Each row of a before or after table is a point. The points were changed in one or more steps. Then noise was added and the rows were shuffled. The steps act on how far a point lies along the listed directions, d1 being the first. Name the steps. A step turns or swaps two directions, mirrors them in a line or flattens them onto one, adds a multiple of one to another, or multiplies one. Angles are multiples of 10 degrees, from the lower direction toward the higher: turns from -170 to 170, lines from 10 to 170 but not 90. Use the fewest steps. Two steps may share a direction if one is a turn and the other turns, adds or multiplies; they go together, in the order done. Otherwise the lowest direction goes first.

Directions:
(1): [-22  42  -6]
(2): [-19 -16 -42]
(3): [ 38  17 -24]
Before, 11 rows:
[[-15  49  12]
 [ -3 -30  10]
 [-44  19  -5]
 [ 21  13 -22]
 [ 31   9 -29]
 [  4  23  12]
 [-14   6  21]
 [-15   6  28]
 [-15   9   5]
 [ 34  24  17]
 [-48  11  13]]
After, 11 rows:
[[-60  39  16]
 [ 16  14 -27]
 [ 36  27   8]
 [ 28   4 -34]
 [-21  22   5]
 [ -2  38   8]
 [-34  93   4]
 [-14  16  29]
 [ 10 -52  16]
 [-62  53  -5]
 [-15  16  21]]
Steps: multiply d1 by 2; turn d2 and d3 by -10 degrees

Directions:
(1): [  5 -45   1  26  39  25   6 -35]
(2): [-35 -23  24 -25 -18 -18 -37 -34]
(3): [-34  -7 -32  40   5  -4 -39  29]
(4): [  8   8   2 -40  30  42 -37  19]
Before:
[[  11   -4  -16   19    1   -5   26  -22]
 [  -5   -4  -10   14   -8   -4   15   -3]
 [ -15   -4  -27    8   21   21  -11   11]
 [ -87    5   36  -36 -103  -90  -69  -16]
 [ -13   59  -23   11  -51  -35  -11   68]
 [  22  -26   29   -7   18   -3  -40  -32]
 [  28  -18  -11   30   19  -21   13  -13]
 [ -34   31  -31   55  -26  -40   -2    7]
 [  14   12    6   -3   18   21   10    5]
 [ -11   -5    7   28  -21   13   -2   23]
 [  34  -12    3   -2    4   10   16    2]
 [  14   -3  -10    8    9   17    4   -7]]
After:
[[ -16   -2  -27    7   19   18  -13   13]
 [  -4   -4   -6   15  -10   -5   17   -3]
 [ -31   36  -31   50  -28  -43   -1    7]
 [  -7   61  -14   -1  -57  -36   -4   65]
 [  25  -18  -14   33   20  -19   14  -12]
 [ -11   -3    7   29  -22   12    1   28]
 [  33  -15    2   -1    8   13   16    1]
 [  10   -7  -16   22    3   -6   24  -22]
 [  19  -30   24   -4   21   -3  -40  -31]
 [  12   -4  -14    7    6   16    1   -4]
 [ -82   13   43  -43 -108  -89  -60  -20]
 [  16   10    9   -2   20   20   10    4]]
Steps: turn d1 and d3 by 10 degrees

Directions:
(1): [ -5 -16 -55 -24  10  -6 -28  38  -5 -27  39]
(2): [-12  30   0 -46 -10  51 -23 -13 -20 -25 -31]
(3): [ 21  66 -39  -1  -8 -19  34  18   7   6 -15]
(4): [-10   8  -6  63   6  -6 -34  17 -10 -36 -38]
Before:
[[ -9  43  -1  26 -10   8 -17   0  -3 -25 -41]
 [  6  -1 -89 -24   9 -43 -17  62  18 -32  43]
 [ 21   5  18  59  -9 -50  26  11   9  25  -4]
 [ -5  16 -29 -34 -12  18 -11  14 -21  -6   1]
 [ -1  26 -17 -34 -21  21  26  -3  -7  21 -33]
 [ -4  71  -3 -32 -23  42 -14 -20 -20 -23 -65]
 [-11  17  11  31 -13 -14  -1   0  -3  13 -12]
 [ 25  49 -49  22 -12 -38  45  37   8  19   8]]
After, 8 rows:
[[ -2  22 -21 -40 -19  16  27   4  -6  24 -26]
 [-18   9  60  45 -12  18 -35 -39  -2 -26 -85]
 [ 15  83 -66 -34 -13  -6  15  18  -6 -14 -15]
 [-10  29 -47 -10  -3  -4 -19  25  -3 -37  -2]
 [  2  34  -3  10 -14   1  17   2  -9  13 -33]
 [-18 -49  14 -28  -7  26 -47   7 -18 -20  33]
 [-23  -6 -14  -8  -7   0 -25   9 -11  -4  17]
 [-23   0  19 -29 -16  69 -36 -14 -32 -22 -34]]
Steps: mirror d1 and d4 in the line at 70 degrees; swap d2 and d3
